Every row gives one point. Each copy is the shape, with its points in the same order, stretched, turned, moved and blurred by noise. Some copies are also mirrored. Which?

Shape (7 x 3):
8, -7, -50
24, -9, 7
-60, -1, -9
23, 6, -13
-13, -38, -14
16, 1, 14
16, 41, -82
Copy 1 (7 x 3):
0, 15, -61
37, 7, -1
-47, -26, 12
15, 24, -21
19, -31, -20
24, 8, 12
-43, 64, -88
Copy 1 is: only turned
Copy 2 (7 x 3):
-30, 28, -23
16, 15, -18
-52, -49, 26
7, 30, -7
-31, -19, -36
17, 10, -2
-30, 70, 14
Copy 2 is: only turned

Shape (10 x 6):
63, -22, -21, -65, 14, -27
36, -14, 3, 2, 57, -14
-76, 19, -48, -9, -5, 19
-23, -20, 7, 11, 1, 33
30, 44, 19, -31, -27, 19
-62, -10, -3, 3, 1, 16
-14, -25, -42, -15, -42, -42
30, 13, -6, 16, -14, 8
38, 18, 28, -37, -44, -12
-11, -28, 8, 3, -50, 50
Copy 1 (10 x 6):
87, 41, 17, 1, -24, 22
-9, 52, 31, -19, -26, 6
-56, -101, 52, 26, -4, 9
-35, -55, 24, -26, -21, -18
9, -6, -32, -15, 18, 38
-57, -86, 28, 2, -28, 3
19, -51, -14, 38, -42, -32
-10, 9, -9, -4, 1, -22
39, 0, -59, -9, -10, 26
1, -81, -1, -27, -10, -44
Copy 1 is: mirrored
Copy 2 (10 x 6):
-49, 68, 2, 39, -3, 20
-23, 23, 20, -4, 62, -5
40, 3, -73, -55, 4, -28
11, -28, -22, -35, 7, 7
-23, 13, 43, -44, -31, -12
15, -31, -51, -40, 20, -18
27, 10, -25, 49, -18, -28
18, 3, 39, -20, 2, -18
-29, 13, 51, -4, -44, -20
32, -41, -9, -27, -37, 19
Copy 2 is: mirrored
Copy 3 (10 x 6):
-6, -8, 75, -78, -7, -33
2, 15, 3, -54, 21, -41
-25, -72, -48, 19, 0, 16
28, -13, -54, -8, 1, 14
5, -14, 24, 2, 31, 63
14, -42, -65, 12, -7, -4
-37, -27, 29, 12, -48, 1
-25, 13, 4, -1, 10, 51
13, -11, 57, -1, 2, 35
36, -23, -40, 7, -23, 56
Copy 3 is: only turned
Copy 4 (10 x 6):
-20, 23, 17, -40, -36, -75
26, 20, 30, -7, 18, -14
7, -55, -32, 6, -38, 18
0, -14, 8, 29, 21, 32
-10, 17, -18, -42, -4, 19
0, -46, -17, 19, 10, 27
-18, 15, -33, 21, -35, -63
7, 49, 2, 10, 4, 13
-26, 36, -26, -28, 6, -12
-41, 13, 5, 37, 22, 45
Copy 4 is: only turned
